Rows are points. Two turns around zero, p and q, are shown by what they do to some points. Where does a point land after both, in the order given? Backwards means that the second turn is done in reverse. Each puzzle has new turns, and all numbers are rounded.

Turn p:
[-14  16 -29] => [-17  22 -22]
[-12 -77 -25] => [12 54 60]
[ -8 -37  -7] => [11 24 28]
[-16   4  -3] => [  7  10 -11]
[52 53 31] => [-26 -74 -19]
[-2 41 33] => [ 13 -37 -35]
Turn q:
[ 45 -11 -27] => [-22  17 -46]
[-30   3 -19] => [-9 17 30]
[-34  36  56] => [ 59 -27  36]
[ 6 17 31] => [ 32 -16  -5]
[-26 -67 -15] => [-65 -25  23]
[ 39  22 -26] => [  6  34 -39]
Where do these land?
p, then q backwards: [60 -9  9] => [-39 -44  18]
q, then p: [ 62 -10  50] => [-44  47  48]
q, then p: [ -6 -17 -17] => [ 17   9 -15]
q, then p: [-30 -14  16] => [ 30 -10  18]
q, then p: [-45  20 -33] => [ 24 -44 -32]
q, then p backwards: [-41  30 -24] => [ -9 -53 -15]

Turn p:
[ 27   7 -25 -31] => [  1 -36 -13  30]
[-48 -16 -25 -18] => [-21 -16  53  -3]
[ 20 -24  -3 -36] => [ 27 -19  10  33]
[-15 -26  -7  45] => [-24  47  15   3]
[-40 -18   0 -36] => [ 10 -22  51  -8]
[75 27 45 56] => [ 24  49 -92  -3]
[-18  52  16  19] => [-17  -4 -24 -53]
Turn q:
[-19 -20 -18 -21] => [-21  32  -5   6]
[ 39 -54 -34 -21] => [-39  23 -32 -54]
[-5 38 33 -5] => [ 25 -15  40  12]
[-36  21  68  32] => [  2 -54  38  55]
[ 21  16 -50  15] => [ 34  15 -41 -19]
Where do these land?
p, then q: [-52 -55   7 -26] => [-12 -57  55  -6]
q, then p: [  9  59 -36  45] => [ -6   3 -49  67]
p, then q backwards: [ -7 -30   2   4] => [-17  15   4 -21]
p, then q: [  0  23  39 -31] => [-20  14   1 -49]
p, then q: [18 40 18 37] => [ 22  54 -11  -4]
p, then q: [ 32 -37 -30 -29] => [ -3 -52 -37   9]

Turn p:
[-45   8  -4  13 -19  -1 -25   9] => [ 10 -21  -9  -7  -5 -45  -3 -24]
[ 38 -63 -26  22 -36 -31  30 -11] => [-25 -62 -20  21  23  48  32  26]
[ -4   5  33 -46  21   4  17  -2] => [  2  36  30 -11  30  -4 -17  20]
[ -9 -26  -5  32  19   7  -7 -20] => [-40 -10 -10 -17 -19  -4  14  -2]
[-21   7 -11   5  17  52  46 -27] => [-17   5 -11 -58  -8  23 -46   1]
[ 30   8  33  63 -45 -48 -20 -37] => [-13   6 -77  34  24   1  60 -24]
[-22  -1 -26   8  36  11  46  14] => [  1 -10  -2 -37 -30   5 -28  43]
[ -2  35 -28 -14  -4 -18 -67  43] => [ 40  -2  24  54 -39 -38   1 -28]
[ -1  10   3 -57  24  24  21 -19] => [ -8  31  34  -9  19  14 -49  11]
[ 36  16  31 -27 -14   1 -40  51] => [ 51  25  43  28   7   1  36 -23]
Turn q:
[ -6  21   0 -21 -17 -21  -5  -7] => [ 26  -5 -11   4  27   8   9   4]
[ 28  -6   9   1 -32  51   8  -1] => [ -8  61  14   3  -2  -9 -19  13]
[-15   1 -11   3  -1 -18 -25  41] => [ 12 -24  24  15  -6 -12  36   5]
[ -1  -9 -38  25   6  -1  32 -33] => [-41  -2 -12  15  10  21 -17 -38]
[ 25 -19 -15 -19  17 -97  56   0] => [  7 -70  18   4  19  89 -28   0]
[-26 -35  17 -35 -29  27 -49   8] => [ 25  38  20 -47  -1 -20  48  -2]
[ -9 -19  36  47 -45  44  56  -1] => [ -4  72 -12  31 -58  29 -18 -14]
[ 13  34  12   2  48  -6 -65  -5] => [-11 -41 -27 -21  11 -55  13  42]
[-10  31 -10  -4  53  21  -7  -1] => [ -4 -30 -14  -3  -1 -51 -24 -13]
Where do these land?
p, then q: [ -2  44 -32 -45  -6  48 -43  -9] => [-21  27 -65 -25  21  -9  30  43]
q, then p backwards: [ 23  12 -21  23 -27  -4  -9  46] => [ 25 -20  -3 -31  19 -39 -23  13]
p, then q: [-40  -4 -22  22 -11   3  33 -39] => [ -4 -18  30 -26  25 -13  39 -33]
p, then q backwards: [-28   4 -33  24 -19  -8  47  12] => [  4  24  40 -12  42 -31   0 -15]
q, then p: [-60 -52  42 -10 -30 -19 -33 -34] => [ 21   0   7  -6  32  65 -76  12]
p, then q: [27 28 54 10 34 35 30 13] => [ 46  12   0  20  37 -36 -50  14]
p, then q: [ 37   1   3  36  -3  -7 -33   8] => [-13  29 -14  32   0  25 -23 -23]
p, then q backwards: [ 16 -44 -18 -39  -5 -28  47 -11] => [ 66  14 -14  -2  -2 -49  -1   3]
q, then p: [  1  34  44 -27   1 -25 -34  -2] => [ 24 -17  34  25 -20  36  11  34]
q, then p: [ -1  22 -12 -20  61 -28   2 -16] => [-49 -31  41  19  -1  -7  14  11]
p, then q: [ 26 -44  -4  27   4  32  -8  30] => [ 24  48   7 -18 -18  24 -29 -19]

Turn p:
[-17 -18   3  35  -2  12  21   6 -41  -7 -37] => [ -6 -28  18  12   4 -40  15 -29 -39  -5   4]
[  1  39  12  -2   4  24   2 -24   6 -16  27] => [-10 -17 -14 -18 -30  20  -4 -16  29  18 -14]
[-37  31 -43   2 -59  -4 -30  12  57 -15  23] => [ -7  23  13  -9  -5  77  66   2  28 -20  19]
[-28  38 -26 -45   5 -31  -2  38 -38  13  25] => [-62  38  39 -19  32   5 -11   2  24  24  10]
[-17 -28   2  -7  16  -4  -8  -4  -5 -42   2] => [ -4   1  -3  -1 -19   6 -23 -12 -23 -10  39]
[ 41  12  -1  -5  18 -97  21  13 -28  -3 -33] => [-18   3 -24 -26  97 -23 -40  -4 -10 -28  -1]
[ 19  -5  36 -34 -13 -12  23  16  -1  21  -9] => [-15  18  -8 -17   3 -22 -13  35 -13 -14 -36]
[ 33 -36 -45   8  24  23  39 -20 -26 -29  32] => [ 20 -28  33  26 -20 -20 -53 -31  35 -34  15]
[ 22  38  24 -28  20  30 -12  25  -2  -5 -38] => [ 17  -5  13 -60  -2  -5  -9  12 -20  39 -24]
[-34 -34  -5  20   3  37  20  -8  74  20   2] => [ 25 -21   8  58 -36  49  18  32 -22  -8 -15]
[-15 -40   7  21 -15  -2 -56 -68   4  21 -23] => [ 28 -15 -55  32 -11 -26  42  24   0  12  53]
[ 33   3  34  36  -1  23 -19  14   1  40  30] => [ 33  32 -22  21 -12 -18  11 -19  13  26 -49]
Turn q:
[ 39  31 -13   3 -52  18 -29  40  -6  39  65] => [ 87  -3 -27  -1 -18  25  -8  26  59  -7  17]
[-12  30   0  -2 -11  -3  32 -13  -4 -33 -15] => [-23  29 -21   0 -17 -26 -15 -19  -4  -9 -16]
[ 23 -37 -27 -45 -40 -21  41  26  62 -55   8] => [  3   2  38  45 -46 -20 -66  45 -11   2 -59]
[-28 -23 -25  10  15   1 -35  11 -13  16 -21] => [-20 -25 -16  -7  31  14  21  34 -14   6  13]
[-18 -27  -3 -18  -7  44  34  -8   0 -24  10] => [-29 -34   9   9 -39 -23   3  -3  14 -24 -19]
[  3 -54  10 -15  18 -15  35  33   8  14  -3] => [ -5 -33  48   7  30 -17 -11   8  11  13 -35]
[-60 -20  35 -26   3   2 -26   0   7  -5   4] => [-31  16  34   1   4  -2  49  32   5 -30   2]
[ 14  60  29  56  -3  19   1  13 -63   0   4] => [ 11  22 -48 -38  12 -28  -1 -42  47  10  54]
[ 57  -6  21   4  26  26 -52  15  47   0   2] => [ 13  -6  36  45  -8  51 -16  -3   8  26  55]
[-28   6 -22   5  12 -29  27 -10  30  11   8] => [  8   4  -3  12  26  -7  -9  -4 -33 -35 -28]
[ -5   9  12  10  39 -38  10 -45 -24 -39  12] => [  0  23   7  -7  -3 -49  21 -34 -52  10  13]
[  6 -10  12  40 -17   5 -34 -29 -21  52 -12] => [ 10 -14  -6 -62  14  45  13  -8  -3  -2  30]
[ 11  39 -29 -21  16 -10  -3 -34 -23  25 -60] => [-22  16 -51  -7  12  37  17 -33 -26  38 -28]
Where do these land?
p, then q: [ 41  27  -8 -51   8 -39 -19 -21 -14  -1 -31] => [ 21  -2  17  70  21   6  30  28  -7  21 -19]
q, then p backwards: [ 23 -54 -10  42  -3  60 -11   3 -18   7  34] => [ -2   3 -39 -12  11  34  11 -69  -4 -42 -32]
p, then q: [-54   9  54  82  46 -36  -4  23 -45 -21 -24] => [  4 -41 -47 -71  17 -16  72 -38 -58  -3  -4]
p, then q: [ 16 -26  13 -38 -13  21 -17   8  20  35  30] => [ 11  38 -24  12  13  17 -42  14  36   3   4]
p, then q backwards: [-12   6 -15 -25 -24 -39   8 -18 -12  20  10] => [-43   3  13   6   1  18  -9  35  -3  -6 -21]
q, then p: [  2   6 -17  11  12  27  -6  -8  22  35  32] => [ 36 -13   2   6 -29  -7 -20 -23   6 -26   8]
p, then q: [-10 -13  -8  -3   1 -48  16 -23  43   3 -23] => [-14 -45 -12  32   5 -36  -2  16   6   8  28]
q, then p: [-58 -23  22  -2   5  49 -39 -12   9 -19  58] => [-35  17   0   1 -35  26 -20 -46 -21 -73 -23]
p, then q: [ 26  37 -31 -11 -48 -27 -13  23  31 -21 -16] => [-26   1  12  67 -31 -16   6 -33  16   9 -22]
q, then p: [-66 -19   8  15  27  25 -11  21 -19   1 -14] => [-39  -1  19  33  -5  39 -38  -9 -35 -11  13]
p, then q: [ 21   6   6 -15  -4 -21  29   8   7   3   4] => [-31  12  -4  22   5   1   4  15  -7  14  10]
p, then q: [ 47  34 -28   0  20  19  51  24 -29 -63 -36] => [-29  14  72  -3 -42  17  55   4 -26  47  -2]
p, then q: [ 24  10  12  -4 -27  10  18 -27   4  20 -23] => [-17  -6  14  10  12  -9 -30  21  -8  23 -30]

Turn p:
[ -1  -5 -21 -18   2  12  -7 -17  41  37 -15  16] => [-23 -43 -18   6  30  17   3  11  16 -22  -4  -1]
[-14  -9  18  10  27 -17  36  -7  -4  63  28  21] => [-15 -29 -49 -12 -15   6  26   4 -21  14  54 -12]
[ 33   2  11  70   3 -33  29   2  16  -8  -6 -20] => [ -4  13  11  17 -19  38  43 -55 -21  33  -4   7]
[ 19 -22  -1 -27   9   8 -23 -19 -46 -19  38  20] => [  8  31 -23 -18 -11  -3 -45  34  26  31   1  -9]
[-70  -9   7 -27 -11 -24 -22 -10  41 -24 -13  28] => [-20 -21  31  -6  39  -8 -59 -12 -19 -36  35  15]
[  9  -7   8 -19  26  -6 -25  24   3  18 -19 -25] => [ 32 -29  15 -11   5   0  15  18  15   7   0  26]
[ 13 -17  14 -12 -20  52  -8  -7  10 -15 -16  -4] => [-12  13   3  17 -18   8 -10  22  25 -34 -26  24]
[-27  21 -10  75  -4  10  -1  -5  27 -23  -2  -2] => [ 13  16   8  19  -4  31   3 -66 -18 -37  -1 -22]
[  5 -15 -49 -20  -3  14  -7  25   5 -22  -7 -94] => [ 23 -17  76  16 -16 -23  24   5  62   3 -25 -26]
[  2  -7   3 -24  10 -16  14  34 -24 -10 -15  37] => [ 11  -7 -16  17   6 -37 -20  12 -26  27  -1  23]
[ 17  -7  15  -4  16 -14  31 -25 -87  19 -15  26] => [ -2  -2 -40 -28 -49 -10 -11  35 -49  48 -20 -11]
[ 13  86   2 -24 -21  26   3 -14  15 -15  51  -5] => [-20  59 -21 -41  36 -39  29 -18  30 -33 -14 -18]
[  0 -11   4  20 -34 -13 -19  20   2   0 -10   3] => [ 10  15  22  25  15  20   3  11 -22  -2   3   4]
Turn q:
[ -4 -19 -11  17  16 -33 -22  -6 -51  50  -5  11] => [ 34   7   0 -19  43   4 -24 -18  19 -50  28   0]
[-17  38   9 -13 -19  18  19  24  -5   5   0 -20] => [ -7  -2 -39  -8 -26 -21  -3  19   4  13   1  27]
[-12   6  -7   9  49 -43 -27  23  47   1   8   2] => [  1  -2 -32  21  42   2  48 -27 -27 -14 -17 -25]
[-43  -1   9 -17 -25  -6  35 -32  -1 -20 -16  16] => [ -5 -16  11 -42   1   4 -32   9 -33  34 -18  13]
[ -5 -10 -24  -4 -35  35  50  -5  11 -20  23 -40] => [-25  19  18 -21 -56 -27  -5  -6  14  20 -42  18]
[ 51  11   6 -12  18 -36 -63 -25 -22  54  41   6] => [  5  17  22  -3  45 -18  43  11  16 -51  76 -21]
[ 25   9  -7  29  35 -10 -97 -62 -55  37 -14 -11] => [ 22  66   7   8  41  17 -25  -4   3 -42  92 -55]
[ 15  -3   4   7   8  -3  13  25  72  17 -29  13] => [-28 -26  -7  47   5  15  26 -36 -25   4 -12  31]
[  0 -16  28 -17  15  16  41   3 -12 -23  -9 -13] => [-22 -36   0   1 -15 -13 -31   7  16  15 -21 -17]
[  8  16  10  32 -15  19  33   8   4 -23  25  14] => [ 27  -6  15  19 -22 -30   4   5   5  35 -17  13]
[  7   4 -29 -17  -3  -7  19  17   4 -38 -31  16] => [ 12 -31  -6  -9 -39  34   7  -9 -17   4 -16  -8]
[ -8 -24  16   5 -32  -8 -17  14  -1 -27 -15 -10] => [ -4   5  -3  -9   8  37   1   1  28  33 -10   2]
[-18 -11  -5 -19 -13  57  15  17   9 -13  23  15] => [-10   5  13  14 -27  -3  -6  46  -1  -2 -44  22]
Where do these land?
q, then p backwards: [ 12 -11 -27 -18  32 -13   7  33   1 -57  42 -32] => [ 22  33 -47   9   4  39  27 -20 -27  23   1 -44]
q, then p: [ 42  46   7 -10 -24 -13   2 -35   6 -19   1  26] => [-17  33 -17   2 -21  -7  28  39  -2  23  45 -10]
p, then q: [-10 -47  45  28   7 -25  38   1  41  26 -33  25] => [ 49  23  52  -5  19  -7 -42  36  10  -8 -39  23]
p, then q: [-25  -6 -37 -25  -2 -42 -24  41   6 -24  25  -5] => [-14  -3  -4  25  52 -36  27 -16  17 -10  25 -32]
q, then p: [-20  14  14   1   7  13 -26 -23 -32  42  32 -36] => [ 25   6  11 -29  51 -32   1 -37   9  15  17  -5]
q, then p backwards: [  2   9   0  20  22  -1  44  18  47  22 -29  35] => [ -8  -5  -3  22  18  -9  29  31  26  -8 -60  30]
q, then p: [ 44  30  20  -4 -31   4  34  30  20 -21 -33 -11] => [-42  -3 -12  43   3  34   3  29 -12 -13  32 -34]
p, then q backwards: [-16 -26 -34   6   2  -2  -2 -23 -37  26   0 -23] => [ 17   1   4 -25  18   6   2 -10 -25 -56  -6   9]
q, then p: [  4  40  16  29 -22   5  11   0  -7 -39 -14  21] => [  1   6 -24  16   9  29  40  41   0  17   2 -15]
p, then q: [  3 -15 -16  18 -12  34 -52 -22 -15  25  27 -16] => [-33  15 -22  38 -52   0  24   9  17  11 -12   0]
q, then p: [ 21  21  23  -3  18 -13   2   7  26 -33 -65  13] => [  5  -4  -8  21 -45  37   1  31  17 -11  11 -51]
p, then q: [-42 -19  -5 -20 -13  40  -8 -38  -5  27  21  -6] => [-18  24 -24 -10 -14  19  36  19  23  24 -45 -12]
q, then p backwards: [-14 -36  -7 -21  16  14 -25  11 -50  26  26   8] => [-17  10  -6 -31 -24  47 -52 -11   9   4   6  -5]
